Each row is a point. Before rounding, the points of a table are all equally far from one centre. They may lie mostly on one side of it. Where is the centre, to within rounding?

Points (9 x 2):
[[-27 -57]
 [-42 -21]
 [-32 -52]
 [-13 -63]
 [-40 -12]
 [-42 -23]
 [-21 -60]
 [-14 -63]
 [-11  10]]
Centre: [ -5 -27]

Points:
[[ -30    1   -3   75    1  -53  -19  -46   -5]
 [  40  -17  -10   55    1 -101  -20  -25   15]
 [  18   23  -22   59  -27  -63   -7    2   -8]
 [  23   33  -11   43  -35  -78  -21  -22   57]
 [   2   47  -11   44   -9  -59   17  -19  -24]
 [  13  -12    9   83  -24  -50   -7  -12    5]
 [  13   20   -1   65  -16  -73   21  -36   26]
 [ -22    2   -5   54    4  -64    3    8  -30]
 [  51   23  -27   21  -34  -91    3   -9    1]
 [  43  -20   29   53   11  -97  -27  -42    4]
 [  42    0   16   65   -5  -49  -10  -21   56]
 [ -18  -30  -38   53  -15  -39  -61   -8    7]
 [  -5    7   15   44  -27 -115   -2   -8   16]
 [  -4    6    3   57  -59  -68   22  -47   15]
 [  23   14   -7   72  -13  -71    3  -37   22]]
Centre: [  3 -12  11 -13 -12 -43 -17 -31  11]

Points (25 x 20):
[[  59    4  -48   26   56  -29   15   53    8   28   65   18  -16   49
   -22  -38   23    1  -13  -23]
 [  69   -8  -68   -9   21  -21   45   50  -39    2   28   13   40   29
   -63  -27   30   62  -40  -30]
 [  50   19  -30   16  -19  -10   21   88  -12   34   82   16   -1    7
   -35    3   44   11  -10   -2]
 [  26  -16  -50    2    4  -31   61   46  -23  -14   70    2    6   13
   -65  -23   19   35  -19  -37]
 [  29   45  -51  -63   16  -26   24   41  -68   21   55   10  -25   30
   -65  -14   24   44  -24   -6]
 [  12   17  -28   22   14   -1   32   63  -43   58   60   -4   17   12
   -69    1   28    4  -41  -24]
 [  19  -11  -46    5   20  -24  -31   79  -57   10   39  -12   22   33
   -70  -38   38   -2   18  -15]
 [  39   14  -62  -15   45    3   -4   82  -41   31   65   48   12   58
   -53   14   37    8    0  -10]
 [  52  -13  -75    5   31  -25   68   36  -49    2   70   21    3   38
   -27    5   22   41   -5   -8]
 [  83   74  -37   13   22  -58   15   15  -43   14   39   14  -11   57
   -16  -28   21   24   -7  -12]
 [  69   22  -20  -36    9   -3   45   62  -48   55   16   14   26   31
   -62    1   12   36  -66    1]
 [   4   45  -72  -19   22  -13   38   57  -44   15   66   -3  -11  -14
   -37   -4   30   49   -5  -25]
 [  29   -2   -4   13   31  -54   -8   37  -94  -30   54   -8  -12    1
   -71  -58   17   60   12   12]
 [  48  -18  -55  -25   19   -3   47   58  -12  -25   29   50   19   84
   -34  -30  -10   36  -30  -21]
 [  60    9  -12  -18    9  -22   23   94  -40   14   39  -17  -17   26
   -68   12   -6   38   -8   -3]
 [  34  -32  -21   24    9    8   -9   68  -71    4   93   32  -27   -5
   -41    4    8   37  -43   32]
 [  28   17  -48    6   47  -37   43   57  -38   -8   30   -9  -17   13
  -113   24   45   51  -34    1]
 [  54   28  -50   10   13  -30   36   87  -25   -4   26    0  -20   37
   -43  -14  -14   73  -28   13]
 [  67   31  -33   -7   13  -26   30   28  -54   37   59   -6    7   53
   -89   -5   51   39   -3   -7]
 [  43  -17  -34    4   42  -26   42   81   -7   29   43   28   15    5
   -52  -29  -21   45  -35   -9]
 [  47   38  -42    4   56  -63    0   65   -3   62   59   34  -11   18
   -25  -24   48   47  -23    9]
 [  23   42    8  -20   20  -68   31   72  -30    9   70   66   14   20
   -50  -31   14   12   -1  -17]
 [  30    5  -19  -16   18   16   61   50  -32   13   60   -9    4   39
   -60  -26  -19   13  -44  -25]
 [  74    8  -55  -20   14   -8   -2   35  -54   22   74   44  -10   33
   -60  -13    5    7    3   21]
 [  49   30  -43  -10    2  -11    2   74 -102   -2   41   32   24   12
   -60   19   17   33  -48   -6]]
Centre: [  9   7  11  -2  31   1  -2  11 -20 -17   4  27   9  22 -16  -2  50  38
 -20  20]

Points (28 x 24):
[[-13  37 -20  29  31   2 -72  61   5  -6  20  33 -27  55 -43   0  39  34
   29 -40  -3  15 -51  -4]
 [ 18  32 -24 -11  -5  25 -49  30  28 -34 -22  95 -21  20 -17 -11  74   3
  -91 -22   7 -15 -32  21]
 [ -3  71 -17 -18  36   1  -4  78   4 -36  -1  69 -13 -16 -37  -9  60  27
  -63 -48  11  36 -77 -27]
 [ 11  87   2 -12 -19  13 -55  35  45 -46  -5  51  15  45 -44   6  19  55
  -24 -41   2  -5 -58 -11]
 [ 10  76  24  22  23  44  -2  24 -21  -1  29  92   5  43 -52 -10  17  41
  -57 -24   3  11 -72 -39]
 [ 25  63 -39  42  15  14 -32  22  53 -21 -17  96  -4  32 -63  -4  94  39
  -40  -9 -16  18 -48 -14]
 [-31  72   3  22  53  11 -52  28  30 -68  19  58   1  76 -43   7  48  51
  -20 -44   9  26 -36 -12]
 [-36  34 -31   9  69  19 -23  43  29 -10  32  70  16  79 -69  25  82   9
  -22 -39   9  34 -53  -8]
 [  4  87 -23  19  36  23  23  72  30 -40   3  51  11  33 -25  34 -14  -6
   14 -59 -28  44 -38  23]
 [  3  75 -42  33  23  13 -28  58  23 -82  -9  67   3  24 -14 -23  23  -5
  -68 -22  12  27 -36   1]
 [-22  40 -39 -20  37  45 -14  56   1 -83  34  44  11  42 -44  35  30  -1
  -29  -6 -43  37 -34 -21]
 [ 32  21 -49 -19   1  13 -50   1  55 -49  -1  78  23  34  -2  -8  26  18
  -15   2  20   4 -22  20]
 [-29  77 -16 -14  29 -16 -51  -8  48 -53 -10  62 -34  -8 -33   5  56  21
  -28 -19   9  29 -19 -38]
 [ 23  76 -32  11  14  21 -44  26  52 -20   3  76 -30  32 -32  40  79  31
  -33 -45  -4  -4  -8 -12]
 [-17  73  18 -23  30  49 -75  17  11  -9   2  32  -5   9   5   4  71  39
  -10 -26  27   1 -55 -23]
 [-18  83 -37 -35  -4  46 -31  31  38 -34  -5  48  10  41 -18  53  67  30
  -42 -37  29  52   4  13]
 [-25  70 -11  28  -8  -4 -39   6  52 -36   0  45 -10  63 -34  41  42  15
  -48 -36  38  13 -77 -29]
 [ 13  40 -17   1   5  54  -5   7  30 -48  15   6   9  57 -62  -3  54  38
  -65 -68  16 -21 -49 -44]
 [ -7  49 -17 -44  21  -5  -5   5  21 -63  58  73  -6  18 -40  -7  12  15
  -58 -23   4  17 -31  20]
 [-22  69   0 -19  -5  29 -37  25  69 -45   7  78  31  18 -51   2  55  23
  -55 -58 -16  59 -83 -10]
 [-18  35 -13 -38   3  32 -35  17  44 -38  -1  83 -36  70 -24 -21  27  22
  -15 -35  21  28 -58 -32]
 [-29  77  21  26  41  14 -59  42  33 -36 -12  59  -4 -23 -36 -28  47  21
  -14 -32 -38  19  24  17]
 [ 15  61 -32 -27  12  26 -34  46  29 -28 -17 112  19  15 -17 -24   6  27
   12 -26 -19  47 -57 -11]
 [ -9  18 -44 -34  11  26 -65  28  39 -49  15  53  11  49 -72  31  35  35
  -11 -27  11   6 -53 -20]
 [  7  69   1  26  39  72 -30  65  39 -53 -27  63   9  26 -17  15  60  51
  -36   3  -2 -18 -52  18]
 [ 26  55  14  47  26  34 -59  -5  42 -68  -2  71 -12 -17  -7   8  46  34
  -19 -21 -18 -15 -62  -1]
 [ 40  12 -28  -4  15  40 -27  12  41 -46   5  66  11  30 -77  43  25 -13
  -24   5  -7 -16   1  50]
 [ 50  31 -53  30  15 -12 -19  20  -3 -43  21  80  14  23 -31  33  53  -5
    4 -22  20 -18 -59  -6]]
Centre: [ -7  21   3  13  19  23   0   5  -1 -17 -31  39  13  19 -34  12  41  14
 -27 -36 -10  34 -35  11]

Points (30 x 24):
[[  28   -4    1    8   22   21  -14   44   36   21  -17   16    7   37
    69  -65  -50   23  -24   49   32  -64  -57  -56]
 [  69  -11  -22   17    7   19   57   37   28  -16   46   54   -6   -3
    45  -51  -22   53   12   50   36  -27  -58  -29]
 [  13   -2  -13  -22   45   22   24    7   54    6   -4   21    5   37
    27  -37    1   41  -28   51   91  -68  -21  -31]
 [  55  -20   31   32   23   35    7   45   26  -29   25   20   10   47
    33  -54  -26   48  -41   70   46  -71  -61  -30]
 [  59   -6    1   13   11   16   10   23   34  -32   20   16   -2   61
    31  -34  -46   62  -24   24   52  -37  -41  -82]
 [  45  -17   12   11   30   22    7   30   32   -5   55   34  -11   44
     8  -62  -56   76    5   67   34  -46  -40  -16]
 [  68   -5   10   34   33   27  -16   31    2   -3    4   38   -5   44
    20  -90  -28   76  -38   43   51  -22    9  -50]
 [  64   -7   31   17   11   31  -11  -13   39   -2    0   19   16   29
    14  -72  -25   56  -27   61   -7   -9  -47  -53]
 [  60  -27   -3   27   17   17   19    0   45    1   43   34    4   37
    34  -65  -31   61  -40   17   75  -65  -62  -18]
 [   1   -4   42   47    9   18   25  -24   11  -23   47    3   -8   43
    51  -59   -5   59   -2   22   64  -44    1  -72]
 [  19  -12    0   -6   37   36    3   28   32   -5   23   -6  -24   55
    49  -32  -26   46  -49   56   58  -52  -60  -37]
 [  41   -7   33   18   26   36   17   43   15  -32    7   18   19   36
    52  -72   -6   48    5   36   88  -32  -62  -48]
 [  53  -20  -35   -2   27   22   23   22   38   -4   12   31   -1   50
    32  -56  -20   37  -36   33   64    9  -49  -54]
 [  60  -16  -14   33    2   -3    9    5   37  -15   27  -28   11   46
    43  -20  -23   39  -11   52   24  -57  -54  -23]
 [  33   -6   20   22   15   36    3   29   50  -37    7   -2   -8   29
    46  -92  -73   46    2   58   44  -46  -13  -50]
 [  67    1   -2   34    2   -4    8   13   50    8    1   11  -18   18
    47  -49  -50   59  -60   54   50  -30  -18  -34]
 [  50   -9    1   -6   35    5   -8   49   27   12   -4    1   33   56
    36  -72  -26   31  -51   49   66  -46  -41  -40]
 [  37  -11   -1    2   33   44   28   33   51  -31  -11   28  -31   40
     5  -34  -13   46  -46   37   58  -40  -59  -56]
 [  42   20   68   17   56    1   24   38  -24   -4  -13   -4    2   44
    36  -52  -33   42   -4   53   27  -56  -39  -33]
 [  29   -5   32   13    7   35   26   19   52  -18   14  -21   -5   59
    37  -84  -16   69  -65   33   45  -70   -6  -38]
 [  39  -21   -8   14   30   13   -9   -2   39  -45    6   23    6   31
    59  -46  -31   43  -32   45   53  -52  -20  -77]
 [  62  -14    6    2   34    2   -2   27   17  -10  -11  -21   10    8
    31  -56  -88   28  -30   27   66  -39  -53  -42]
 [  43  -26    5   17   28   42  -20   38   24  -10    2   11  -20   59
     9  -44  -22   58  -11   56   43  -45  -57  -46]
 [  50  -24   -3    3   51   39   36  -17   23    4   12   31   24   17
    11  -66  -33   50    1   42   57  -29  -42  -91]
 [  28    6   -5   17  -10   51   17   16   24  -16    7   -6  -12   83
    34 -100  -17   43  -34   25   43  -81  -17  -37]
 [  58    9   14    2   13   36   31   -4   16  -17   25    1  -13   37
    34  -46   -2   42    4   61   52  -70  -42  -70]
 [  47  -12    8   33    0    8   33   11   24  -47    3    9   21   13
    45  -96  -57   45  -59   29   76  -37  -41  -51]
 [  28    0   -4   52   69   24    6    9   32  -10   -3   24    4   44
    35  -60  -10   15  -47   33   11  -52  -56  -80]
 [  12  -10   26   33   -1   25  -11   36   44  -19  -14   -3  -13   49
    38  -53    1   80  -38   32   63  -25    0  -52]
 [  40    6  -12   33    2   53   -9    2   14  -21   17    3    0   75
    34  -77  -29   78  -28   11   42  -40  -49  -56]]
Centre: [  9   6   7  20  13  38  24  24   3  -1  19  16  21   0  14 -44 -26  27
 -25   7  22 -36 -10 -18]

Points:
[[-47   7  16 -37  18 -23 -52  39 -47  26 -33  37  47  49 -35  78 -42  31
    9 -35 -11   7  -5 -22]
 [ -6 -25 -27 -13  71 -23 -28  76  -6  19 -33  13  28  51  32  59 -14  31
    0 -43  13  10  38  13]
 [-18 -34  -8  -3  26 -57 -37  39 -11  17 -34  61  18  53  44  62 -26   0
   -7 -73  40  29 -30  -5]
 [-41 -66 -60 -18  28  -7   0  91   7  14 -27 -21  47  35  -6  41  -1  49
   10 -86   3   2   2  -8]
 [-90 -52   0 -16 -15 -32  -8  39 -50 -16 -37  48  78  34  46  16 -15   4
   18 -56   4   7  -5   2]
 [-85 -68 -15 -13  -5   7 -17  46 -41  -7 -15  58  49  50   1  48   1  19
   27 -68   4 -44 -46 -16]
 [-28 -11 -21 -22  -5 -58 -10  49 -34  -9  31  -4  43  52 -27  53 -10  14
  -13 -62  46 -25 -44 -43]
 [-85 -36   2  20  24  30 -23  -9 -67  -5 -33  30 -23  37 -24  24  20  84
   -3 -68  13  23   3   5]
 [-40  -2  -3 -45  13 -24 -40  36 -33  35 -28   5  57  52 -14 102   3  -7
    8 -76   9 -14 -24 -27]
 [-40 -45 -27 -40  38   9 -27  45 -18 -33   0  43  63  72 -28  57   2 -11
   22 -50 -15  14  20 -37]
 [-35 -39   0  15  49  14 -14  28 -34  10 -10  49  93  40   8  15 -17   5
  -10 -69  12 -15 -23  -3]
 [-31 -38 -14   5  36   0 -12  44  59   5   3  24  67  74  51   0 -22  20
   33 -60  16 -16 -42   7]
 [-48 -43 -31 -45 -23  26 -44  48 -28 -10 -65  68 -21  35  19 -13 -59  -5
   11 -78   8 -15 -10 -62]
 [-82   4 -56   2  10 -38 -31  23  26 -10 -21  36  37  21   0  32  37 -25
   31 -91  50  14 -25 -60]
 [-73  18   6 -71  47 -39  13  -9  45 -29 -34  77  59  37 -11  27  28   8
   26 -81  26  -4 -18   7]
 [-78 -34 -18 -52  13 -13  18  28 -66  -8 -11  39  60  41  30  57 -14 -13
   32 -58   9  22 -10  -2]
 [-22 -29  10 -23  26  29   0  35  -9 -15  -8   7  43  11  19  81 -13  10
   27 -94 -19  60 -37 -66]
 [-80 -58 -14 -27  58  25 -27  35  27  -3  16   2  43  32   4  48 -36   1
   18 -79 -27  28   8   0]
 [-63 -26 -30  15   0  -4  -8  20 -41  12 -78  24  54  51 -25  37 -24 -13
  -26 -75  23  12  11  -8]
 [-42 -59 -46 -21 -19   1  35  36 -18 -41 -27  47  45  51  50  44  11   9
   30 -57 -21  22 -19 -44]
 [-86 -13   1 -42  16   2  29  40  -9  -6 -50  63  29  52  16  58 -40  42
   -6 -70  12 -30  10 -11]
 [-96 -55 -26 -49  -9  -6   6  63 -53   6  14  20  39  28  20  18  -3  -7
   -2 -74  26   7 -64   3]
 [-64 -63 -11 -24  31 -14 -41  97 -43 -12 -20  48  18  39 -11  30 -10  20
  -22 -56  25 -39  19  15]
 [-55 -22 -41 -39 -28  -1 -37  42 -72 -11 -14   6  33  41   2  42 -21  22
  -11 -66  32 -15 -12 -56]
 [-55 -64 -25   3  75  29 -43  18 -43  17  -5  19  21  43 -12 -35  26   0
   -7 -36  10  42 -54 -39]
 [-63 -55 -10 -21 -50  -3 -73  30 -27  63 -31  46 -46  10  20   9 -13 -34
   -8 -75  37  -6 -23 -55]
 [-25 -72  -7 -43 -20 -25 -14  76 -10 -17 -24  21   7  71  50  45  -5  14
   25 -82  66 -18 -59 -11]
 [-73 -30 -23 -14  48 -37 -19  15 -64  29 -57  14  19  47  -3  41 -10  -5
  -24 -75   5   0 -55 -13]
 [-77 -70  31  23  21 -37 -28  48 -30 -16   3   7  67  37  -4  45  -2 -21
   -2 -43   1  26 -44 -20]
 [-19 -70  10 -19  85 -50 -35  24 -10  -5  -3 -22  22  39  14  81  53 -15
    1 -55  14  -6   3 -11]
 [-40 -22   7 -28 -21 -29 -41  62 -63  34 -48  59  47  69   7  51  16  13
   34 -32 -19   1 -57 -20]]
Centre: [-22 -21  25 -31  -2  -7  -3  22   8   5 -26   6 -15   8 -12  -7  21   3
  30 -39   8   1  -7  -8]

Points (27 x 24):
[[  31  -10  -49   19   46   -6  -71  -34  -20  -72   11   -1   72  -30
    38   38   54    6   11  -51  -44  -19  -15   45]
 [  16    8  -10  -30   33   16  -66    4   24  -53   26    0   46   15
    44   44   22   45   -6  -15   18  -11  -41   62]
 [ -15   -9  -70   11   35  -28  -49   -5  -12  -72   25   26   -2  -42
    24   31   54   37  -10  -55  -31   12   -3   39]
 [  15   24  -48   -5   36  -16  -84  -24   40  -72   43  -13   39  -43
    33   70   75   21   50  -24  -37   25   21    1]
 [   0  -20  -65    3   14  -22  -40  -21   -4  -28   20   -5   38  -21
    25   45   95   42   14  -97  -42   -6  -13   18]
 [  -4    6  -30   -7   66  -18  -79  -40    6  -46   51  -22   27  -35
    32   12   14   25    4  -72   12   15  -11   27]
 [  32    7  -40   25  -23   30  -58  -26  -14  -45   32    3   76  -40
    14   34   51   29   31  -48  -32    7   -1   21]
 [   8    0  -23   42   10  -30  -67  -21  -34  -76   42   19   35  -34
    18   17   35   21   29  -86  -37    0    8   15]
 [  16   -6  -43  -17  -15   10  -18   -5  -23  -56   57   -5   61   42
    63   34   36    7   -5  -47  -46  -19   -3    1]
 [  21   16  -13   30   54  -43 -113  -18   25  -37  -18    3   22  -11
    33   72   51   24  -25  -76   -9   11    3   30]
 [   1  -11  -45   14   37   -9 -105    1  -13  -47   20    0   77  -13
   -20   52   56   29   14  -77  -22   19    3   45]
 [ -27  -47  -37   20   38  -17  -74  -15   42  -44   34   25   51    6
    29   21    6   19  -25  -51  -54    6   10   33]
 [ -17    7  -82   40   34  -13  -77   15   21  -66   21   11   26  -28
    39   42   44    4   21  -53  -57   46   34   37]
 [ -25   17  -64   34   19   -3  -55  -19   25  -64   19    2   38    2
    26   23   18   29   23  -73  -65   -4    7   56]
 [ -21  -16  -19   15   35  -33  -80    2   42  -62   22    9  -11  -22
    38   30   84    7   18  -65  -30   59   -1  -24]
 [   6  -12  -97   20  -13  -43  -59   -8   34  -64   34   -5   51   -2
    17   53   22  -12   -7  -60  -34   25   13   19]
 [ -15   15  -95    3   40  -15  -70  -10    2  -33   26   22   36  -21
    44   17   68    2   25  -52  -12    3  -39  -18]
 [ -37  -34  -50  -17   50  -21  -59   -9  -16  -26   55  -11   52  -23
    60   22   40    9   42  -84  -42  -30   20   23]
 [ -40  -14  -51  -33   10  -40  -80  -36    5  -49   -4    5   16  -47
    -4   22   70  -20    2  -53  -42    5  -14   34]
 [ -27   -8  -62   38   41   10  -92   -1  -18  -56    8   -7   25    3
    43   66   43   22   11  -50   -3   -5  -10   37]
 [  11    1  -46   11    5  -33  -52   -5   37  -67   54   16   45  -43
    39   37   70   15  -12  -18  -21   14   25  -37]
 [  14  -24  -15   19   15  -29  -43  -13    0  -56   11  -62   45  -47
    40   44   37   52   50  -47  -59   25  -10  -33]
 [ -14   25  -32   30   15  -27  -77   -3    1  -61   -9   34   66  -19
    62   23   31   47    7  -64  -23  -20   -2   15]
 [  -1   29  -26    1   21  -26  -51    1   62  -66   48   14   78  -36
    19   25   58   19   22  -50  -37   54   16   37]
 [ -14   -5  -44   21   36  -39  -77  -34    6  -66   45   25   55  -50
    22   24   63   14   35  -35  -15   22   12   30]
 [   0  -12  -53   -9   33  -25  -63  -18    0  -70   58   34    8   10
    31  101   50   19   51  -55  -11   23   18  -11]
 [  -3   17  -35  -32  -13  -39  -84   17  -11  -39   16    4   14  -13
    43   -3   72   35  -23  -77   -8  -19   26   21]]
Centre: [ 20   2 -13 -13  31 -23 -35  19   8 -11  -4  -1  24  -1  15  39  27 -10
  31 -33 -27   7  16   9]
